Each row of a before or after table is a point. One or more steps were done to the points. Then noise was added and the rows were shuffled. The steps act on columns, c1 being the first. What was done? A step turns or swaps two columns, mirrors them in a line or flattens them onto one, adds a multiple of one to another, or multiplies or shifts one. Angles are multiples of 10 degrees, from the lower column toward the higher: turns from -170 to 170, lines from 10 to 170 but not 90. Use the fewest steps. Two steps may share a column if one is a turn and the other turns, adds or multiplies; they go together, in the order done. Otherwise the lowest column goes first.

Before (12 x 3)
-78, -68, 4
3, 26, -2
-55, 1, -34
-83, 59, -19
2, -14, -6
2, -11, 18
25, 2, -47
34, -48, 34
47, -34, -7
-10, 36, -23
-2, 20, -19
-16, -32, 9
After (12 x 3)
23, 20, -16
-8, 50, 5
-53, 71, -54
6, -5, -19
56, -56, -1
-82, 12, -95
2, -26, 3
-17, -15, -28
-2, 31, 2
32, -83, 10
-75, 120, -17
5, 13, 21
Steps: add 1 times c1 to c3; turn c2 and c3 by 50 degrees

Before (14 x 8)
2, -33, 19, -6, 57, -14, -54, -3
-45, -27, -7, 6, 35, 7, -50, 14
-30, -58, 1, -17, 59, -15, 13, -59
-71, 57, 49, -17, 9, 14, -2, 25
-41, -26, -35, 18, 58, -7, -45, 13
-37, -42, -50, -46, 42, -65, 21, -21
35, -11, -74, -10, 5, -50, 12, -21
31, 33, -17, -67, -69, 33, 39, -77
-34, -55, 31, -29, 10, -26, -38, -22
40, 16, -31, -74, 3, 21, 1, -13
-22, 29, -65, -23, -58, -35, 73, -31
7, -19, 33, -119, -33, 45, -50, -36
-5, 36, -38, -85, -44, 35, -3, -62
-33, -44, 17, 17, 4, 51, 54, 32
After (14 x 8)
-12, -40, 2, 33, 59, -35, 63, -55
-40, -56, -48, 45, 41, -47, 72, -20
-72, 36, -17, -19, -71, 29, 91, -79
11, -13, -5, 45, 31, -9, -3, 15
-120, 11, 34, 16, -33, 10, -1, -36
23, -1, 16, 29, 0, -2, 106, 32
-6, -25, 16, 0, 55, -22, -2, -2
23, -21, -36, 38, 60, -16, 8, 12
-21, -44, 31, 38, 10, -37, 16, -19
-77, 18, -35, -25, 3, 13, 47, -12
-19, -1, -61, 25, -58, 0, 122, -30
-14, -30, -77, -35, 7, -27, 63, -16
-8, 42, 49, 74, 9, 35, 49, 22
-83, 35, -40, 18, -48, 33, 46, -58
Steps: turn c1 and c4 by -100 degrees; flatten c2 and c6 onto the line at 40 degrees; shift c7 by 50

Before (12 x 12)
21, 64, 45, 10, 16, 56, 24, -13, -60, -6, 38, -47
44, 62, -32, 30, -40, 31, -14, -23, 19, -38, -16, 51
4, 51, -44, 48, -51, 11, -73, -15, -33, 38, 8, -34
-70, 53, -38, 55, -5, 31, -46, -31, 13, 68, -15, -21
33, -50, 40, 81, -1, -52, -31, -37, -42, -39, -24, -55
-42, 17, -23, 71, 36, -47, -36, 24, -76, 24, 53, -60
9, 43, 40, -5, -2, -29, 33, -38, -36, 18, 9, -18
-56, 17, 17, -34, 25, 33, -54, -69, -18, 84, -27, 60
-33, 7, -14, -2, -78, 21, 50, 5, -16, 10, 55, 61
-48, 10, 10, -43, -39, 7, -41, -76, 28, 5, 27, 35
16, 9, -19, -25, 11, 34, 25, -86, -27, -4, -34, 20
-5, 23, -33, -35, -21, 25, -60, 24, 20, 32, -12, -6
After (12 x 12)
-4, 45, 36, -1, -15, -39, 53, 30, -37, -20, 11, -17
4, 50, -46, 45, -24, -15, -111, -10, -29, -37, -18, -36
38, 9, -12, 24, -93, 10, 10, -23, -18, -5, 50, 64
49, 15, -23, 87, 46, 23, -33, 44, -76, -19, 12, -62
-22, 64, 47, 32, 10, -15, 46, -54, -62, 4, 27, -48
-36, -50, 41, 57, 11, -35, -10, 47, -46, 34, -60, -53
-51, 61, -35, 21, -37, -23, -44, -33, 18, 27, -30, 51
47, 10, 11, -26, -20, -77, -46, -7, 28, 9, 47, 33
10, 24, -37, -38, 3, 19, -80, -24, 16, -33, 9, -6
66, 16, 13, -43, 43, -68, -30, -32, -19, -74, -8, 63
-15, 6, -18, -41, 2, -86, 24, -32, -26, 1, -16, 19
83, 56, -39, 42, 7, -32, -67, -29, 11, -56, -39, -24
Steps: turn c1 and c10 by -170 degrees; turn c5 and c7 by 20 degrees; add 0.5 times c3 to c7; turn c4 and c11 by -30 degrees; turn c6 and c8 by -90 degrees

Before (13 x 18)
36, -49, -26, 16, 35, 3, 32, 14, 63, -5, 58, -33, 18, -56, 40, -30, -8, -23
5, -3, 15, -7, 4, -25, -86, 54, -51, -9, -11, -24, 36, 55, 36, 23, -44, 56
2, -7, 66, -65, -9, -52, -50, -1, 1, 18, 37, 41, -40, -62, -18, 5, 2, -69
3, -19, -53, -20, 50, 28, 34, 8, 58, 22, -28, -9, -47, -33, 57, -40, 55, 7
24, 47, -44, -21, 70, 62, -51, -13, -2, -19, 51, 32, 4, -2, -38, 18, -15, 50
49, -39, -3, -31, -9, -2, 46, -3, 24, -42, -15, 37, -24, 16, 61, 22, 84, 35
-37, 33, 16, 10, -38, 8, -7, 76, 20, 16, -27, 41, -20, 29, 49, -85, 51, -8
52, -24, -65, -25, 6, 39, -24, -49, 12, -3, 8, -25, 43, -59, 14, -19, -31, -3
-51, -5, 48, -99, -44, -67, -52, 23, -39, -13, 86, -28, 19, 16, 21, -67, 31, 16
46, -27, 22, -11, -11, 30, -61, -46, 52, -45, -30, -64, 6, -45, -2, 10, -37, 13
-20, -33, 66, -30, 53, 32, 20, 47, -26, -30, 21, 13, 15, -2, 37, -79, 70, -74
51, 51, 14, -50, 76, -1, -56, 59, -49, -45, 58, 3, 39, -74, -34, -1, -16, 5
-52, 43, 56, -2, 3, -70, 27, 27, -60, -36, -37, 23, -3, 48, -14, 15, -31, -32
After (13 x 18)
49, -30, 18, -12, -35, -2, 61, -2, -39, -40, 2, 43, -25, 14, 30, 11, 85, 38
45, 68, 17, -45, -5, 31, -81, -46, -42, -31, 22, 15, 7, -45, 5, -17, -37, 22
53, 28, -40, 6, -4, 40, -33, -48, -25, -7, -5, 19, 42, -59, 1, 55, -31, -7
50, -12, 4, 50, 62, -2, -73, 58, -6, -66, -56, -49, 40, -74, -51, -14, -16, -16
3, -40, 28, 46, 3, -51, -64, -1, -50, 3, -12, 13, -41, -62, -2, -61, 1, -77
24, -40, 1, 7, 61, 62, -67, -13, -15, -22, -65, -42, 2, -2, -50, 47, -15, 29
-53, -30, 33, 31, 10, -71, 36, 26, 37, -51, 45, -38, -3, 47, -7, -48, -31, -18
-20, -7, -53, 26, 14, 32, 26, 46, -6, -41, 6, 35, 15, -1, -10, -89, 70, -76
-38, -46, -76, -16, -47, 8, -11, 76, -4, 22, 27, -24, -20, 30, 39, -45, 52, 1
36, 41, -37, -58, 2, 3, 41, 14, -28, 14, -47, 43, 18, -57, -1, 15, -7, -42
-50, 27, -47, 83, -35, -66, -68, 22, -50, -45, -86, -1, 19, 17, 30, -68, 30, -15
5, 23, 27, 38, -15, -25, -112, 55, 26, -25, -11, -2, 37, 55, 13, -5, -44, 56
4, 14, -55, -22, 1, 26, 43, 9, -52, 32, 24, 17, -49, -32, -2, 36, 56, 17
Steps: mirror c2 and c12 in the line at 130 degrees; turn c3 and c16 by -70 degrees; turn c4 and c9 by 130 degrees; turn c4 and c10 by -20 degrees; flatten c5 and c15 onto the line at 140 degrees; multiply c7 by 1.3; mirror c11 and c18 in the line at 100 degrees

Before (12 x 32)
-10, -53, -26, 64, -75, -18, -62, -8, 69, -23, 38, -1, 11, 3, -52, 11, 78, -21, 5, 42, -57, -6, 52, 46, -15, 2, -40, 29, 71, 25, -60, -65
-15, -59, 28, -16, 16, 62, 35, -3, -3, -49, -28, -9, -58, 17, 54, -71, 39, 27, -44, -13, 16, 3, 28, -44, 51, 29, 43, 5, 48, 51, 6, -31
-28, 33, 13, -18, 8, 28, -75, -23, 106, -34, 51, -42, -66, 93, -28, 25, -9, 42, 15, -32, -70, -32, 23, 49, -33, -41, -61, 50, -33, 24, 12, -24
13, -65, 65, 39, -58, 2, 20, 51, 27, -2, 53, -57, -55, 5, -28, 5, -9, -14, 39, -34, 23, 11, -20, -30, -37, 19, 6, -69, 89, 31, -9, 42
-28, 28, -4, -52, -26, 14, -19, -5, 22, -12, -41, -9, -65, -17, -11, -6, 77, -40, 30, 16, -67, 52, 5, 56, -30, -10, -24, 4, 22, -42, 6, 27
62, -62, 24, -47, -41, 18, -14, 60, -5, -12, -36, 32, -42, 25, 54, -29, -26, -15, 49, -7, -4, 41, 13, -2, -33, 20, -74, 48, 5, 39, 7, 46
71, -30, -6, -12, -48, 46, -61, 64, 11, -60, -29, -22, 14, 99, -54, -22, -30, -51, -22, 7, 3, 12, 54, 25, 1, 49, -43, 8, -32, -9, 10, 37
48, -5, 84, 12, -36, -34, 24, 5, 12, -53, 45, 3, -20, 79, 39, -42, -13, -48, 39, 1, -36, -41, -57, -47, -33, 16, -7, -29, -28, -31, -36, 27
-28, 22, -27, -22, -16, 36, 37, 11, 60, -41, -48, -63, 14, -9, 48, 18, -25, -3, -9, -51, 4, -42, -18, 51, -18, 29, -77, -48, 74, 53, -30, -36
-28, -28, 77, -23, 0, -30, 38, 25, 73, -28, -55, 37, -74, 34, 7, 7, -15, 30, -52, -51, 2, 0, 58, -29, -29, -6, 42, -25, -13, -7, -64, -32
-11, -18, -6, 50, 9, -31, -45, 35, 10, -28, -62, -54, 7, 3, 31, -65, 39, 7, 60, 29, 37, 38, -5, 11, -7, 53, 21, -49, 20, 58, 0, -57
7, -8, 51, 62, -71, -39, -42, -15, 99, -2, -61, 20, -48, 79, 5, -34, -13, -44, -16, -26, 21, 53, -13, 39, -23, -27, -8, -61, 25, 60, -94, 45
After (12 x 32)
55, -66, 22, -47, -45, 18, -11, 59, 32, -10, -14, 22, 30, 23, 51, -56, -21, -23, 47, -40, -3, -18, 22, -5, -37, 23, -74, 41, -1, 45, -19, 57
-31, 36, 18, -15, 31, 29, -72, -4, -88, -37, 7, -43, 57, 52, -23, -30, -45, 32, 15, -43, -69, -58, 15, 43, -32, -43, -63, 62, -35, 27, -14, -16
-11, -56, -35, 60, -51, -14, -60, -7, -40, -27, -22, 2, -38, -37, -54, 50, 32, -25, 12, -13, -57, -40, 46, 34, -19, -5, -20, 31, 73, 25, -76, -72
49, -6, 78, 13, -18, -35, 20, 7, -44, -65, -6, -4, 5, 52, 46, -55, -40, -38, 41, -24, -39, 21, -58, -41, -39, 16, 6, -22, -34, -35, -39, 32
-9, -15, -7, 53, -9, -31, -43, 43, 17, -30, 2, -56, -39, -15, 35, -33, 18, 8, 64, 4, 38, -34, -9, 6, -3, 53, 22, -45, 26, 54, 1, -67
-29, 27, -30, -24, -29, 31, 32, 5, -71, -40, -14, -59, 42, -1, 38, -19, -9, -8, -8, 37, 1, -25, -19, 56, -16, 36, -61, -52, 80, 56, -55, -40
78, -36, -6, -16, -67, 53, -63, 70, 2, -68, -24, -21, -3, 75, -63, -9, -59, -50, -23, 13, 0, -12, 46, 26, 3, 45, -48, 11, -34, -9, -17, 39
-18, -58, 33, -13, 5, 62, 32, 3, 6, -49, -2, -5, 42, -14, 50, -107, 7, 30, -42, -46, 14, 2, 24, -47, 50, 31, 36, 11, 56, 53, 23, -30
4, -4, 51, 54, -85, -42, -51, -15, -17, -6, -27, 27, 47, 52, -2, -78, -43, -47, -18, -21, 28, -112, -20, 39, -26, -29, 37, -60, 25, 64, -86, 49
13, -72, 71, 43, -36, 11, 20, 42, -8, 3, -23, -60, 56, 4, -32, -49, -5, -14, 35, -32, 36, -25, -11, -23, -40, 17, 6, -67, 94, 37, -5, 45
-27, -33, 81, -25, -14, -28, 38, 27, -48, -28, -9, 31, 85, 28, 9, -67, -22, 29, -60, -36, -6, -55, 57, -23, -23, -9, 61, -23, -12, -1, -46, -27
-28, 35, -9, -48, -32, 11, -21, -4, 20, -19, -14, -5, 12, -43, -12, -13, 37, -44, 34, -64, -69, -47, 7, 53, -30, -8, -30, 9, 22, -43, 3, 27
Steps: flatten c5 and c11 onto the line at 20 degrees; turn c9 and c22 by -130 degrees; turn c13 and c20 by 120 degrees; add -1 times c13 to c16; flatten c14 and c17 onto the line at 140 degrees; turn c27 and c31 by 20 degrees
